Each row of a before or after table is a point. One or more steps were done to the points. Then noise was added and the rows were shuffled. The steps act on columns, c1 being the first. What was done? A step turns or swaps two columns, mirrors them in a line or flattens them onto one, adds a multiple of one to another, or multiplies or shifts one. Angles are multiples of 10 degrees, from the lower column toward the higher: turns from -170 to 170, lines from 10 to 170 but not 90. Use the fewest steps. Two steps may share a column if one is a turn and the other turns, adds or multiplies; they go together, in the order done. Otherwise the lowest column goes first.

Before, 11 rows:
[[-40 -11  10]
 [-30 -10  -9]
 [ 18   2  13]
 [-19  34  31]
 [ -9 -25 -24]
 [-29  23  -4]
 [-32 -95 -15]
 [ -1 -17 -15]
 [ -9 -15  -6]
 [-34  21  -4]
 [  3  -7 -25]]
After, 11 rows:
[[-10   2 -23]
 [-10 -30  -9]
 [ 20 -37  -4]
 [ 33 -21  34]
 [-95 -33 -15]
 [ 23 -30  -3]
 [-14 -42  10]
 [  2  18  13]
 [-26  -9 -22]
 [-14 -10  -6]
 [-16  -1 -17]]
Steps: swap c1 and c2

Before, 10 rows:
[[ 45  15   4  13  15 -33 -37 -55]
 [  9  -5  -9 -27   7 -25 -19  18]
 [-15   4 -10  22  16 -19  81  18]
 [  6 -42  -2  31 -43   0  12  20]
 [-14   6   3  -5  19  20  31  20]
 [  1 -18  15   5  17 -13 -39 -37]
 [-15   5 -14  14  16  23 -39  23]
 [  8 -17 -25  -8   8  26 -40 -23]
 [-25  15 -11  -3  -7   2  -6  -7]
 [  1   3   9  -5  -4  26 -20   3]]
After (10 x 8):
[[  8   4   3  -6  -4  27 -17  -1]
 [-12   4  34  -5   2  20  30  27]
 [-41   9  47  -8  -1   0  -6  -9]
 [ 61  10 -94   9  46 -33 -37 -32]
 [-31   5  28  15  -8  26 -39  30]
 [ -1  -1 -26 -29  -4 -24 -21  16]
 [-28   2  28  21   1 -17  81  23]
 [ -9 -11 -30  -5  20  27 -44 -13]
 [  4 -20 -16  31 -45   1  13 -13]
 [ 15  -7   5   5  38 -11 -39 -17]]
Steps: multiply c1 by 2.5; turn c1 and c3 by -60 degrees; multiply c2 by 0.4; turn c5 and c8 by 40 degrees
